Each point is reached from the start by the listed moves, each made once or not at all, plus a little noise. Say if it took an odd or an even number of moves. Then give how often each move was made.

Moves:
(1): [-0.14  0.01 -0.25 -0.35]
(2): [-0.16  0.06  0.07  0.14]
(3): [-0.70  0.32  0.47 -0.09]
Start: [-0.03  0.17  0.04 -0.06]
Points:
[-0.04  0.18  0.06 -0.05] => even (0, 0, 0)
[-0.88  0.49  0.24 -0.51] => even (1, 0, 1)

Moves:
(1): [-0.13  0.46 -0.15 -0.26  0.48 -0.06  0.20 -0.01 -0.77 -0.24 -0.20  0.66
 -0.12 -0.08]
(2): [ 0.18 -0.17  0.12 -0.05  0.16 -0.15  0.34 -0.12  0.14  0.03  0.06  0.13
 -0.07  0.10]
(3): [ 0.13 -0.19 -0.23  0.04 -0.23  0.01  0.07 -0.26  0.21  0.07  0.12  0.26
 -0.02 -0.26]
(4): [-0.18 -0.03  0.03 -0.18 -0.14 -0.12 -0.43  0.34  0.07 -0.14 -0.04 -0.11
  0.09 -0.03]
(5): [ 0.13 -0.17  0.06  0.25  0.10 -0.01  0.14  0.06  0.28 -0.03 -0.07  0.08
 -0.12 -0.21]
(6): [-0.34  0.32 -0.21  0.06  0.05 -0.16  0.20  0.21  0.59  0.11 -0.26 -0.19
 -0.47 -0.11]
(7): [ 0.07  0.00 -0.02 -0.18  0.05  0.01  0.13 -0.06 -0.11 -0.01 -0.23 -0.12
 -0.06 -0.13]
(8): [ 0.21  0.11  0.03  0.01  0.17 -0.16 -0.01  0.09 -0.09  0.34  0.67 -0.23
 -0.25 -0.02]
(9): [-0.15 -0.18  0.18 -0.28  0.11 -0.01  0.38 -0.13  0.00  0.19  0.22 -0.08
  0.15 -0.20]
(10): [ 0.19  0.05 -0.15  0.02  0.07 -0.20  0.09  0.26 -0.07 -0.06 -0.04 -0.08
  0.35  0.26]
(11): [-0.12 -0.37 -0.15  0.01 -0.16 -0.13  0.31  0.63 -0.28  0.13  0.11 -0.41
 -0.05  0.36]
(12): [ 0.15  0.25  0.02  0.27 -0.23 -0.22  0.00  0.18 -0.27  0.39  0.20  0.02
 -0.12 -0.16]
Start: [ 0.54  0.31  0.10 -0.27 -0.06 -0.17  0.13  0.21  0.16  0.22  0.36 -0.08
  0.23  0.19]
Points:
[ 0.64  0.28 -0.28 -0.25  0.44 -0.55  0.86  1.20 -0.68  0.07  0.15  0.18
  0.25  0.54] => even (1, 0, 0, 0, 1, 0, 0, 0, 0, 1, 1, 0)
[ 0.80  0.10  0.09 -0.09 -0.26 -0.79  0.27  1.45 -0.24  0.90  0.99 -0.85
 -0.27  0.02] => even (0, 0, 0, 1, 1, 0, 1, 1, 0, 0, 1, 1)
[ 0.89 -0.38  0.18 -0.44  0.14 -0.33  1.21 -0.29  0.71  0.49  0.44  0.17
  0.10 -0.52] => odd (0, 1, 1, 0, 1, 0, 1, 0, 1, 0, 0, 0)
